Each point is reached from the start by the listed moves, each made once or not at all, plus a little noise. Say if it took an odd or an even number of moves. Then give how often each move was made.
In the rows, zero is written as 128.

Moves:
(1): | 165 | 168 | 142 | 107 |  96 | 187 |
(2): |  76 | 139 | 116 | 147 | 152 | 129 |
(3): | 151 | 127 | 210 | 140 | 159 |  67 |
Start: | 128 | 120 | 124 | 103 | 122 | 135 |
Points:
| 135 | 171 | 208 | 110 | 144 | 132 | => odd (1, 1, 1)
| 190 | 159 | 221 |  95 | 119 | 134 | => even (1, 0, 1)
| 103 | 129 | 195 | 137 | 175 |  74 | => even (0, 1, 1)
|  77 | 132 | 113 | 125 | 145 | 135 | => odd (0, 1, 0)

Moves:
(1): | 159 |  96 | 144 |  82 | 103 | 130 | 134 | 150 | 116 |
(2): | 148 | 159 | 168 | 110 |  94 | 106 | 123 | 103 | 100 |
(3): |  87 | 134 | 145 | 159 |  84 |  99 | 109 | 151 | 130 |
(4): | 158 | 155 | 118 | 177 | 119 |  80 | 123 | 117 | 103 |
(5): | 104 |  80 | 153 | 143 | 103 | 149 | 103 |  51 | 141 |
(6): | 134 | 169 | 114 | 109 | 141 | 158 | 102 | 161 | 136 |
Start: | 153 | 131 | 101 | 125 | 121 | 141 | 123 | 117 | 149 |
Points:
| 125 | 156 | 119 | 203 |  55 | 113 |  45 |  83 | 149 | => even (0, 0, 1, 1, 1, 1)
| 147 |  84 | 148 | 172 |  18 |  87 |  77 |  74 | 127 | => even (1, 0, 1, 1, 1, 0)
| 235 | 157 | 147 | 112 |  52 |  73 | 119 | 103 |  83 | => odd (1, 1, 0, 1, 0, 0)
| 190 | 198 |  76 | 155 | 125 | 123 |  93 | 136 | 131 | => even (0, 0, 0, 1, 0, 1)

Moves:
(1): | 125 | 132 | 109 | 129 | 127 | 141 | 126 | 114 | 120 |
(2): | 118 | 167 |  98 | 128 | 150 | 124 | 150 | 126 | 149 |
(3): | 133 |  89 | 133 | 146 | 143 | 144 | 152 | 108 | 124 |
(4): | 113 | 122 | 125 | 152 | 133 | 125 | 118 | 125 | 149 |
(5): | 116 | 129 | 143 |  90 | 165 | 153 | 115 | 118 | 127 |
(6): | 116 | 127 | 124 | 117 | 109 | 158 | 128 | 136 | 136 |
(7): | 147 |  87 |  99 | 126 | 144 | 125 | 124 | 137 | 137 |
(8): | 138 | 140 | 145 | 134 | 161 | 163 | 108 | 158 | 130 |
(9): | 168 | 144 | 131 | 122 | 105 | 115 |  97 |  81 | 178 |
Start: |  94 | 125 | 113 | 122 | 119 | 126 | 129 | 143 | 143 |
Points:
| 124 |  92 |  58 | 144 | 135 | 148 | 129 |  89 | 249 | => even (0, 1, 1, 1, 0, 1, 1, 0, 1)
| 113 |  99 | 132 | 119 | 149 | 151 |  96 |  63 | 209 | => even (0, 0, 1, 1, 1, 0, 0, 0, 1)
| 136 | 106 |  97 | 131 | 128 | 173 |  65 | 142 | 234 | => odd (0, 0, 0, 1, 0, 1, 1, 1, 1)
| 140 | 112 | 114 |  70 | 162 | 198 |  62 | 133 | 210 | => odd (0, 0, 0, 0, 1, 1, 1, 1, 1)
| 112 | 152 |  83 | 153 | 146 | 202 | 109 |  96 | 233 | => odd (1, 1, 1, 1, 0, 1, 0, 1, 1)
| 164 |  79 |  88 | 140 | 155 | 174 |  98 |  99 | 192 | => odd (1, 0, 1, 0, 0, 0, 1, 1, 1)

Moves:
(1): | 147 | 151 | 132 | 140 | 113 | 112 | 104 | 122 | 122 | 111 | 173 | 135 | 130 |
(2): | 150 | 146 | 121 | 160 | 134 | 160 | 135 | 147 | 133 | 122 | 128 | 152 |  89 |
(3): | 106 | 155 | 120 | 144 | 138 | 124 | 136 | 165 |  98 | 119 | 148 | 117 | 131 |
(4): |  99 | 129 | 104 | 135 | 133 | 101 | 110 | 133 | 104 | 154 | 117 | 155 | 117 |
(5): | 114 | 112 | 146 | 140 | 111 | 113 | 120 | 132 | 156 | 109 | 120 | 145 | 144 |
(6): | 177 | 120 |  96 | 138 | 135 | 114 | 127 | 110 | 106 | 136 | 129 | 165 | 159 |
(7): | 104 | 138 |  97 | 116 | 158 | 148 | 145 |  81 | 148 | 124 | 150 | 159 | 133 |
(8): | 132 | 137 | 116 | 149 | 136 | 148 | 168 |  83 | 169 | 141 | 167 |  80 | 148 |
(9): | 137 | 111 | 141 | 144 | 147 | 131 | 131 | 153 | 115 | 138 | 146 | 120 | 123 |
(10): | 142 | 139 | 123 | 130 | 139 |  78 | 159 | 141 | 130 | 138 | 139 | 113 | 131 |
(11): | 157 | 148 | 123 | 142 | 159 | 159 | 123 | 128 | 167 | 153 | 139 | 127 | 129 |
(12): | 121 | 106 | 119 | 125 | 168 | 125 | 100 | 129 | 156 |  99 | 112 | 116 | 119 |
Start: | 127 | 143 | 147 | 142 |  99 | 113 | 130 | 155 | 154 | 128 | 107 | 133 | 122 |
Points:
| 138 | 158 | 131 | 186 | 154 |  32 |  75 | 168 | 219 | 124 | 142 | 155 | 121 | => even (1, 0, 0, 1, 1, 0, 0, 0, 0, 1, 1, 1)
| 120 | 126 | 109 | 186 | 188 |  56 | 157 | 149 | 187 | 153 | 147 |  77 | 122 | => odd (0, 0, 0, 1, 0, 0, 0, 1, 1, 1, 0, 1)
| 131 | 199 | 109 | 249 | 134 | 119 | 143 | 187 | 131 | 148 | 217 | 124 |  88 | => even (1, 1, 1, 1, 0, 0, 0, 1, 1, 0, 0, 0)
| 129 | 147 | 116 | 182 | 139 |  54 | 182 | 154 | 161 | 183 | 162 |  81 | 127 | => even (0, 0, 0, 1, 0, 0, 0, 1, 1, 1, 0, 0)
| 172 | 155 |  84 | 172 | 141 | 102 | 106 | 144 | 140 | 185 | 108 | 199 | 139 | => odd (0, 0, 0, 1, 0, 1, 0, 0, 0, 0, 1, 0)
| 166 | 168 | 104 | 207 | 142 |  31 | 144 | 143 | 193 |  85 | 202 | 108 | 185 | => odd (1, 0, 1, 0, 1, 1, 0, 1, 0, 1, 0, 1)

Moves:
(1): | 124 | 119 | 118 | 117 | 114 | 141 | 130 | 110 | 135 |  95 | 127 | 121 | 117 | 131 | 122 | 126 | 121 | 121 | 144 |
(2): | 105 | 105 | 168 | 110 | 123 | 116 | 134 | 101 | 139 | 132 | 150 | 131 | 137 | 105 | 107 | 139 | 135 | 115 | 149 |
(3): | 136 | 132 | 111 | 130 | 147 | 127 | 133 | 131 | 124 | 155 | 118 | 123 | 111 | 128 | 110 | 115 | 121 | 123 | 133 |
(4): | 117 | 125 | 128 | 124 | 122 | 125 | 112 | 131 | 134 | 130 | 116 | 142 | 110 | 116 | 145 | 122 | 132 | 131 | 129 |
(5): | 106 | 113 | 115 | 136 | 135 | 129 | 131 | 136 | 141 | 145 | 135 | 128 | 119 | 138 | 142 | 123 | 130 | 124 | 115 |
(6): | 126 | 139 | 126 | 134 |  97 | 123 | 140 | 141 | 134 | 111 | 116 | 108 | 114 | 130 | 124 | 141 | 124 | 103 | 133 |
(7): | 130 | 146 |  92 | 102 | 129 | 152 | 132 | 139 | 147 | 139 | 125 | 118 | 153 | 120 | 131 | 136 | 141 | 121 | 131 |
(8): | 149 | 132 | 114 | 130 | 146 | 138 | 173 | 128 | 147 | 116 |  99 | 117 | 115 | 143 | 127 | 124 | 130 |  93 | 106 |
(9): | 114 | 118 | 127 | 110 | 135 | 120 | 159 | 135 | 140 | 118 | 102 | 112 | 150 | 112 | 127 | 134 | 109 | 138 | 132 |
(10): | 148 | 135 | 131 | 154 | 141 | 134 | 113 | 125 | 129 | 129 | 146 | 144 | 117 | 106 | 139 | 135 | 126 | 118 | 126 |
(11): | 124 | 116 | 125 | 121 | 112 | 125 | 134 | 117 | 129 | 128 | 140 | 153 | 130 | 123 | 125 | 123 | 120 | 128 | 119 |
(12): | 130 | 138 | 126 | 121 | 132 | 122 | 144 | 133 | 122 | 115 | 133 | 130 | 134 | 128 | 131 | 127 | 125 | 138 | 113 |
(13): | 135 | 106 | 123 | 133 | 128 | 123 | 136 | 141 | 139 | 122 | 136 | 127 | 117 | 145 | 125 | 131 | 138 | 141 | 137 |
(14): | 118 | 143 | 138 | 120 | 136 | 129 | 115 | 123 | 126 | 138 | 128 | 128 | 110 | 137 | 136 | 140 | 121 | 136 | 126 |
(15): | 142 | 146 | 111 | 160 | 128 | 144 | 142 | 107 | 127 | 127 | 126 | 136 | 123 | 109 | 151 | 107 | 114 | 125 | 135 |
(16): | 121 | 136 | 120 | 164 | 142 | 129 | 123 | 154 | 120 | 119 | 125 | 139 | 145 | 144 | 152 | 140 | 136 | 132 | 136 |
(17): | 119 | 142 | 143 | 123 | 136 | 127 | 120 | 118 | 165 | 117 | 114 | 140 | 152 | 151 | 135 | 118 | 122 | 124 | 119 |
(18): | 135 | 130 | 118 | 147 | 114 | 113 | 128 | 113 | 149 | 144 | 101 | 127 | 129 | 112 | 115 | 139 | 131 | 139 | 119 |
Start: | 114 | 125 | 134 | 135 | 128 | 133 | 107 | 121 | 132 | 111 | 120 | 138 | 158 | 146 | 153 | 143 | 136 | 115 | 137 |
Points:
| 115 | 124 |  86 | 161 | 117 | 119 | 148 |  85 | 169 | 146 |  56 | 163 | 144 |  77 | 157 | 115 |  95 | 132 | 136 | => even (0, 0, 1, 1, 0, 0, 0, 0, 1, 0, 1, 0, 0, 0, 1, 0, 0, 1)
| 145 | 173 |  84 | 171 | 116 | 168 | 113 | 129 | 167 | 108 | 128 | 132 | 122 | 125 | 190 | 165 | 134 |  90 | 159 | => even (0, 0, 0, 0, 0, 1, 1, 0, 0, 1, 0, 0, 1, 1, 1, 0, 0, 0)
|  82 | 165 |  96 | 172 | 117 | 147 | 173 |  88 | 249 | 121 |  71 | 157 | 176 | 151 | 191 | 164 | 135 |  49 | 118 | => odd (0, 1, 0, 0, 1, 1, 1, 1, 0, 0, 1, 0, 0, 1, 1, 1, 1, 1)
|  38 |  73 | 120 | 149 |  96 |  92 | 152 | 111 | 247 |  90 |  63 | 153 | 156 | 143 | 144 | 159 | 118 |  98 | 165 | => even (1, 1, 1, 1, 1, 1, 0, 0, 1, 0, 1, 0, 1, 0, 0, 1, 1, 1)
